Each row is a point. To make a cloud, some directions were put in groups of two or more. Within a group, all points are equally far from the middle, so they leave a hole (a ring in 2 directions, a hollow ball in 3). The other directions are filled evenly. Then the cloud was stretched, turned, moved and blurred a little. Count the holes, and give their numbers of directions, smallest first.

Cloud:
[[ 40  18]
 [ -1 -17]
 [-14 -57]
 [ -7  32]
 [ 10  21]
 [-54 -33]
 [-22 -22]
 [-10  44]
 [-49 -42]
 [  9  -1]
 [ 44 -12]
 [  8  27]
 [ -2  49]]
Holes: 0

Cloud, 21 rows:
[[-20 -21 -57]
 [ 38  29   4]
 [  3  35 -17]
 [-14 -42 -19]
 [ 15 -52 -28]
 [-24  -1 -28]
 [ 42  19   5]
 [  8  14 -60]
 [ 21 -33   3]
 [-24 -29 -34]
 [ 17  36 -17]
 [-16  10 -35]
 [-14 -48 -38]
 [ 23 -34  -3]
 [ -2 -21  43]
 [ 42 -28 -25]
 [ 37  31   5]
 [-14 -48 -41]
 [  0 -24  36]
 [ 18  46   8]
 [ -7  43   8]]
Holes: 1 (2)

Cloud:
[[  2  14 -14  17]
 [  8  19  25  11]
 [ 20   4 -18   1]
 [ 43  60  12  -5]
 [ -9  18 -10   5]
 [ -1   5  15  -6]
 [ -4  27  24  -1]
 [ -3  27  21 -13]
 [  6  52  14  11]
 [ -8  17   8 -12]
 [-12 -39  -6  -1]
 [ 28  32  -1 -24]
 [ 21   5  20  24]
 [-13  -6  -1  25]
 [ -1  28  22  -2]
 [ -4   2  -4  -1]
 [ 19 -20  27 -10]
 [  0   1 -22  -3]
 [  7  22  -9 -26]
 [ 25 -20  20  -3]
 [ 10  46  18  13]
 [ 26  17  24  23]
 [ 11 -12  26   4]
 [-10   2 -12  -9]
 [-23 -41  14  14]
 [  5  49  12   5]
 [  6   2  38   4]
 [ 16 -18  23  11]
 [ -6   1   4 -15]
 [  3 -19  24   1]]
Holes: 0

Cloud (47 x 6):
[[ 16  16  55 -38   3 -16]
 [-16   4 -36 -23  11 -13]
 [ 17  50  -4   5   6  -3]
 [-34 -33   7  -2 -13  -8]
 [ 21  -6 -14 -30  -1 -46]
 [ 19  27 -12  25  18 -26]
 [ 19 -25  48  -8  12  17]
 [-21  14   6 -17 -39  25]
 [ 14  -2 -28 -31   6 -34]
 [  2 -39  15   3  13  35]
 [ -5  -2 -17  19 -47 -16]
 [ 38 -17  31  13 -26 -39]
 [ -4  17 -33  -6  -7 -36]
 [ 49   3 -23  -5 -18 -31]
 [ 16  51 -16  -2 -11 -17]
 [ 31   3  29  23  20 -46]
 [ 32  27  23  -6  19   5]
 [-28  -1 -12 -25 -24  32]
 [-22  23  45  27 -15   1]
 [  2 -44   0   4  12  32]
 [ 32 -14   2   6 -46 -28]
 [ 24   6  -3   6 -55  -2]
 [ 16 -19  34  40 -25 -19]
 [-43  -6  37  -8  14   7]
 [-18 -35 -26  10   6  30]
 [ 41  28  15 -30 -30 -18]
 [-40  -4  37   5  16  21]
 [ 14  -8  22  -9  12 -57]
 [-17   0 -12  18 -37 -24]
 [ 26 -14  26 -17  27  18]
 [ 21 -53  28   7  11 -23]
 [-16 -30  15  11  10  41]
 [ 28 -12  -4 -34  10  21]
 [  2  14   8 -60   3 -10]
 [ 13   2  14  44 -18  21]
 [-14 -47   2  33  12   9]
 [ -5  15  18  14 -52  -4]
 [-28  11  47  17  -5  19]
 [-18 -42   2  17  15  30]
 [-39 -10  16 -23 -17  14]
 [-15  12  44  21 -33   3]
 [-37   4  44   6   8  21]
 [ -1  35  43 -36  -3 -17]
 [ 20 -23  50 -23  25   1]
 [-33 -30   4  29  23   5]
 [-38   5  42 -14  19   2]
 [ 37  34  11   9  11 -10]]
Holes: 3 (2, 2, 2)
